Every row gives one point. The ring and each string are closed loops that go straight from each point to the next, and from the last back to the first. Before rounding, they use only three directions, however many columns there are. How many times does the string pass through the ring? Passing back the other way cancels.

Ring (8 x 3):
+0.29,+0.58,-0.20
+0.07,+0.71,-0.25
-0.23,+0.59,-0.36
-0.41,+0.23,-0.47
-0.39,-0.23,-0.48
-0.16,-0.46,-0.39
+0.23,-0.26,-0.25
+0.40,+0.19,-0.19
String (26 x 3):
-0.71,+0.05,-0.32
-0.64,-0.23,-0.59
-0.29,-0.34,-0.69
-0.02,-0.23,-0.64
-0.13,-0.12,-0.39
-0.11,+0.04,-0.29
-0.36,-0.26,-0.10
-0.18,-0.57,-0.15
+0.36,-0.77,-0.43
+0.47,-0.41,-0.47
+0.40,-0.13,-0.46
-0.08,+0.10,-0.18
+0.00,+0.12,+0.01
+0.39,+0.28,+0.05
+0.60,+0.44,-0.15
+0.81,+0.59,-0.38
+0.51,+0.43,-0.49
+0.11,+0.25,-0.37
-0.19,+0.37,-0.09
-0.26,+0.88,+0.01
-0.21,+1.07,-0.20
+0.00,+0.80,-0.56
+0.10,+0.36,-0.61
-0.05,+0.22,-0.44
-0.27,+0.20,-0.24
-0.51,+0.19,-0.14
Times through: 4
String (10 x 3):
-0.13,+0.62,+0.09
-0.15,+0.34,-0.04
+0.00,+0.36,-0.13
-0.14,+0.60,+0.08
-0.12,+0.74,-0.01
-0.20,+0.39,-0.15
-0.07,+0.23,-0.29
+0.13,+0.54,-0.52
+0.14,+0.99,-0.40
+0.20,+1.01,-0.19
Times through: 1

Ring (6 x 6):
+0.47,+0.35,+0.67,+0.44,+0.24,+0.16
-0.07,+0.59,+0.29,+0.15,+0.11,+0.11
-0.47,+0.22,-0.45,-0.21,-0.30,+0.02
-0.32,-0.07,-0.71,-0.30,-0.54,-0.02
+0.43,-0.10,-0.33,-0.04,-0.50,+0.04
+0.64,+0.12,+0.43,+0.35,+0.01,+0.13
String (18 x 6):
-0.45,-0.04,-0.17,+0.01,-0.06,+0.05
-0.70,-0.34,-0.27,+0.01,-0.02,+0.03
-0.78,-0.36,-0.77,-0.28,-0.39,-0.03
-0.24,-0.06,-1.05,-0.49,-0.84,-0.05
+0.30,+0.15,-1.17,-0.59,-1.15,-0.06
+0.29,-0.23,-0.85,-0.33,-0.86,-0.03
+0.12,-0.49,-0.33,+0.03,-0.35,+0.03
+0.08,-0.32,-0.02,+0.17,-0.10,+0.07
+0.38,-0.44,+0.23,+0.35,+0.00,+0.10
+1.08,+0.24,+0.44,+0.35,-0.15,+0.14
+0.93,+0.15,+0.90,+0.63,+0.29,+0.19
+0.20,-0.05,+0.68,+0.53,+0.39,+0.16
+0.15,+0.21,+0.10,+0.13,-0.08,+0.09
+0.51,+0.76,+0.34,+0.16,-0.08,+0.13
+0.23,+0.60,+0.26,+0.14,-0.02,+0.11
-0.15,+0.20,+0.18,+0.17,+0.09,+0.10
-0.56,+0.18,+0.15,+0.15,+0.22,+0.09
-0.76,-0.02,-0.07,+0.06,+0.14,+0.06
Times through: 0

Ring (6 x 9):
+0.44,+0.20,-0.09,-0.19,-0.31,-0.57,+0.45,+0.06,+0.21
+0.00,+0.44,-0.20,-0.54,-0.56,-0.42,+0.61,-0.19,+0.26
-0.29,+0.38,-0.27,-0.46,-0.45,-0.29,+0.53,-0.32,+0.00
-0.44,+0.08,-0.15,-0.02,-0.27,-0.07,+0.17,-0.11,-0.27
-0.23,-0.03,-0.06,+0.14,-0.21,-0.11,+0.07,+0.06,-0.24
+0.37,-0.01,-0.06,+0.12,-0.10,-0.46,+0.23,+0.13,-0.06
String (17 x 9):
+0.01,+0.24,-0.16,-0.26,-0.36,-0.37,+0.42,-0.10,+0.05
+0.05,+0.30,-0.37,-0.33,-0.10,-0.52,+0.61,-0.41,-0.18
-0.18,+0.53,-0.36,-0.67,-0.46,-0.44,+0.75,-0.47,+0.09
-0.29,+0.55,-0.23,-0.72,-0.73,-0.30,+0.66,-0.30,+0.30
-0.27,+0.49,-0.01,-0.65,-0.99,-0.18,+0.47,+0.03,+0.56
-0.09,+0.31,-0.10,-0.36,-0.57,-0.29,+0.41,-0.04,+0.21
+0.06,+0.26,-0.29,-0.28,-0.17,-0.48,+0.54,-0.29,-0.11
+0.24,+0.38,-0.29,-0.45,-0.28,-0.61,+0.67,-0.29,+0.10
+0.41,+0.51,-0.04,-0.66,-0.81,-0.59,+0.67,+0.07,+0.71
+0.43,+0.38,+0.03,-0.47,-0.75,-0.53,+0.52,+0.20,+0.65
+0.20,+0.27,+0.01,-0.30,-0.63,-0.38,+0.38,+0.17,+0.40
+0.23,+0.14,-0.16,-0.11,-0.18,-0.47,+0.40,-0.06,-0.03
+0.42,+0.09,-0.24,-0.02,+0.05,-0.61,+0.44,-0.13,-0.17
+0.66,+0.16,-0.13,-0.13,-0.15,-0.70,+0.49,+0.04,+0.15
+0.59,+0.34,+0.02,-0.40,-0.64,-0.61,+0.53,+0.21,+0.61
+0.22,+0.37,+0.01,-0.46,-0.76,-0.41,+0.47,+0.15,+0.55
+0.11,+0.43,-0.02,-0.54,-0.81,-0.38,+0.51,+0.08,+0.56
Times through: 3
String (19 x 9):
+0.20,+0.09,-0.19,-0.02,-0.07,-0.46,+0.36,-0.10,-0.16
+0.14,+0.20,+0.08,-0.20,-0.66,-0.29,+0.26,+0.27,+0.40
+0.38,+0.15,+0.15,-0.13,-0.63,-0.38,+0.24,+0.40,+0.49
+0.79,+0.01,-0.03,+0.08,-0.09,-0.69,+0.34,+0.23,+0.14
+0.57,+0.05,-0.25,+0.05,+0.16,-0.69,+0.45,-0.12,-0.21
+0.76,+0.24,-0.07,-0.25,-0.32,-0.75,+0.55,+0.12,+0.38
+0.55,+0.46,+0.06,-0.59,-0.87,-0.60,+0.60,+0.24,+0.83
+0.40,+0.32,-0.27,-0.37,-0.21,-0.67,+0.65,-0.23,+0.10
+0.21,+0.18,-0.38,-0.15,+0.10,-0.59,+0.56,-0.38,-0.31
+0.02,+0.30,-0.15,-0.35,-0.45,-0.38,+0.47,-0.10,+0.15
-0.10,+0.54,+0.00,-0.72,-1.04,-0.28,+0.55,+0.07,+0.70
-0.04,+0.61,-0.13,-0.82,-0.91,-0.40,+0.70,-0.13,+0.60
+0.12,+0.51,-0.30,-0.65,-0.47,-0.57,+0.76,-0.34,+0.23
+0.18,+0.20,-0.36,-0.17,+0.06,-0.57,+0.55,-0.37,-0.28
+0.03,+0.20,-0.16,-0.20,-0.32,-0.37,+0.39,-0.09,+0.01
+0.12,+0.34,+0.00,-0.41,-0.71,-0.36,+0.43,+0.12,+0.46
+0.51,+0.35,+0.03,-0.43,-0.70,-0.57,+0.52,+0.22,+0.63
+0.79,+0.13,-0.14,-0.08,-0.06,-0.78,+0.50,+0.04,+0.12
+0.54,+0.02,-0.24,+0.09,+0.19,-0.67,+0.41,-0.12,-0.25
Times through: 3
